Each row is a point. Each copy is the shape, with its points in the same order, stretched, turned, moved and blurred by noise. Some copies are also mirrored. Which?

Shape (8 x 2):
[[-26 -20]
 [ 62  12]
 [-26  -8]
 [ 25  16]
 [-26  -3]
 [ -9  -2]
 [-22  62]
 [-19 -11]]
Copy 1 (8 x 2):
[[ 37 -16]
 [-85  10]
 [ 36   0]
 [-35  22]
 [ 35   8]
 [ 11   5]
 [ 29  92]
 [ 26  -5]]
Copy 1 is: mirrored
Copy 2 (8 x 2):
[[ -9  44]
 [-28 -83]
 [  3  47]
 [ -4 -36]
 [  3  45]
 [ -4  18]
 [ 65  25]
 [ -4  37]]
Copy 2 is: only turned

Shape, 7 rows:
[[  0 -20  34   0]
 [ 29  -9 -23  41]
 [ 12   7  62 -27]
 [-40  34 -57  20]
 [-14 -24  56  14]
 [-27   0 -33 -15]
 [ 19  18 -19  29]]
Copy 1, 7 rows:
[[ -3 -49 -38  12]
 [ -7  64  -9  44]
 [ 53 -78 -52 -20]
 [-54  34  63 -45]
 [-24 -64 -63  13]
 [-26 -14  46  -5]
 [  1  46  -6  -4]]
Copy 1 is: mirrored
Copy 2, 7 rows:
[[ 27  42   6 -32]
 [  6 -42  26 -47]
 [  0  72   0 -31]
 [-24 -47  13  54]
 [ 43  59  21 -18]
 [ -5 -12 -25  27]
 [-15 -31  23 -24]]
Copy 2 is: mirrored

Shape, 13 rows:
[[  8  56  21 -32  23  -5 -14 -35]
 [-74 -54 -20 -47  55 -35  16  -4]
 [-40  32   6 -61 -30   0  64 -40]
 [-11  55  -4 -32  13  64  -7  70]
 [-18 -30  -2 -35 -12 -45  28 -30]
 [ 12 -46  16 -20 -23   7  -5  52]
 [ 29  69  22 -17 -31 -32 -47  -6]
 [ 46 -19   4 -15   4  13 -48  25]
 [ 29   5  41  19 -23  17  -4 -41]
 [-17  36 -61  31 -15  39  22  14]
 [ 10  -2  30  26  20   2   8  19]
 [-21  11  26 -30 -30  16 -53  -1]
 [-68  27  -2 -55 -49 -24  75   5]]
Copy 1 (13 x 8):
[[-14  12  17  15  26 -34  20  27]
 [-24 -44  50 -65  47  27  -9   4]
 [-60 -59   2 -25 -17 -40  25  26]
 [  8 -35  54  30 -25  -2  30 -21]
 [-31  -2 -18 -47  12   2  -3  14]
 [  8  30   6 -29 -30  36   0  -9]
 [ -6  49 -13  39   2 -53  -7   0]
 [ 13  58   4   4   4  36  12   1]
 [  5  25 -28  15  -8   0  12  50]
 [  3 -77 -24  24   2  17  16 -25]
 [ 44   8   4  -8   7   9   7  13]
 [-26  14  28  23 -10   0 -26  24]
 [-45 -80  -2 -37 -25 -49   3  -4]]
Copy 1 is: mirrored
Copy 2, 13 rows:
[[ 24 -15  -9 -69 -38 -16  -9  -6]
 [-92   7  14  -9 -17  31  62 -48]
 [  8  33  -6   7 -80  16 -50 -72]
 [ 74 -41  22  23   0  46  68 -61]
 [-40  32  11 -10 -25 -11   8 -25]
 [ 11   7  44  27  25  42  76   9]
 [ 75  10 -17 -45 -27 -68  15  26]
 [ 23  -2  31 -35  35  14  74  22]
 [  1   6  -6  -4  13  12 -21  36]
 [ 35 -34  21  39  60  -9  -7 -90]
 [ -5 -42  23  18  26  16  14  26]
 [ 37  42 -35 -10  -5   4  65  17]
 [ 13  25  -7  55 -82  -4 -13 -87]]
Copy 2 is: mirrored
Copy 3, 13 rows:
[[ 14  43  13  42 -10  35 -35  59]
 [ 50  49 -13 -60 -84  76  29 -37]
 [ 73 -28 -29  40 -32  72  23  68]
 [ 37  26  13   2  21 -57  45  24]
 [ 12 -19  -8  -1 -59  58  -3  12]
 [  7 -49  29  -1   0 -67 -20 -51]
 [-16 -10  45  30  -7 -17 -33  92]
 [-27  -1  55  25  -2 -54 -22 -26]
 [-31 -40   3  39  30 -12 -67  -1]
 [-18   4   8  -1  15  11  72   7]
 [-19   6 -30  -4   8 -33 -39 -35]
 [ 22 -28  43 -21  14 -15 -28  36]
 [ 77 -43 -33 -15 -36  49  42  60]]
Copy 3 is: mirrored
